Rows are points. To make a cloud, some directions were put in groups of two or more. Within a group, all points are equally far from the middle, so they leave a hole (a ring in 2 directions, a hollow ball in 3). The other directions are filled evenly. Then the cloud was stretched, turned, moved and blurred a little. How many holes are there, and how many directions does each take, smallest first?

Cloud (14 x 2):
[[ 0.19 -0.48]
 [ 0.25 -0.48]
 [-0.44  0.08]
 [-0.09 -0.04]
 [-0.55 -0.21]
 [-0.22 -0.23]
 [-0.62  0.12]
 [-0.10 -0.15]
 [-0.23 -0.47]
 [-0.69 -0.01]
 [-0.06 -0.43]
 [-0.23  0.22]
 [ 0.20 -0.64]
 [-0.56  0.00]]
Holes: 0

Cloud:
[[-0.65  0.21  0.33]
 [-0.16  0.48 -0.43]
 [ 0.23  0.07  0.43]
 [ 0.24 -0.29  0.42]
 [-0.12  0.18  0.58]
 [-0.05  0.33  0.40]
 [ 0.12 -0.31  0.44]
 [ 0.42 -0.29 -0.03]
 [-0.13  0.50 -0.33]
 [-0.13  0.51 -0.24]
 [-0.28  0.44  0.35]
 [-0.54  0.18  0.49]
 [ 0.37 -0.33 -0.06]
 [-0.40  0.47 -0.53]
 [-0.29 -0.25  0.23]
 [-0.36 -0.22  0.15]
 [ 0.08  0.27  0.35]
 [-0.01  0.24 -0.62]
 [-0.35  0.51 -0.48]]
Holes: 1 (3)

Cloud, 30 rows:
[[-0.54 -0.08 -0.43  0.24]
 [-0.39 -0.27  0.44 -0.37]
 [-0.30  0.33  0.00 -0.45]
 [ 0.38  0.10  0.23 -0.17]
 [-0.48  0.12  0.29 -0.38]
 [ 0.41 -0.02  0.30 -0.59]
 [ 0.10 -0.58 -0.28 -0.29]
 [-0.66 -0.23 -0.38  0.26]
 [-0.55 -0.41 -0.03  0.38]
 [ 0.08  0.18 -0.08 -0.70]
 [-0.69 -0.41  0.17 -0.23]
 [-0.42 -0.08 -0.07 -0.57]
 [-0.38  0.36  0.06 -0.27]
 [ 0.30  0.30 -0.11 -0.54]
 [ 0.00 -0.36  0.44 -0.46]
 [-0.10 -0.65  0.01  0.14]
 [-0.43 -0.08 -0.07 -0.57]
 [ 0.31  0.30 -0.23 -0.30]
 [-0.39  0.28  0.08 -0.42]
 [-0.11 -0.30  0.48 -0.43]
 [-0.38  0.27  0.22 -0.04]
 [ 0.20 -0.43 -0.22  0.12]
 [-0.54 -0.05 -0.07  0.37]
 [-0.57 -0.40 -0.40 -0.12]
 [ 0.15 -0.59  0.04 -0.43]
 [-0.49 -0.12  0.38 -0.38]
 [-0.70 -0.34 -0.37  0.17]
 [-0.46 -0.24  0.41 -0.36]
 [ 0.40 -0.01 -0.19 -0.01]
 [ 0.13 -0.60 -0.17 -0.36]]
Holes: 2 (2, 2)
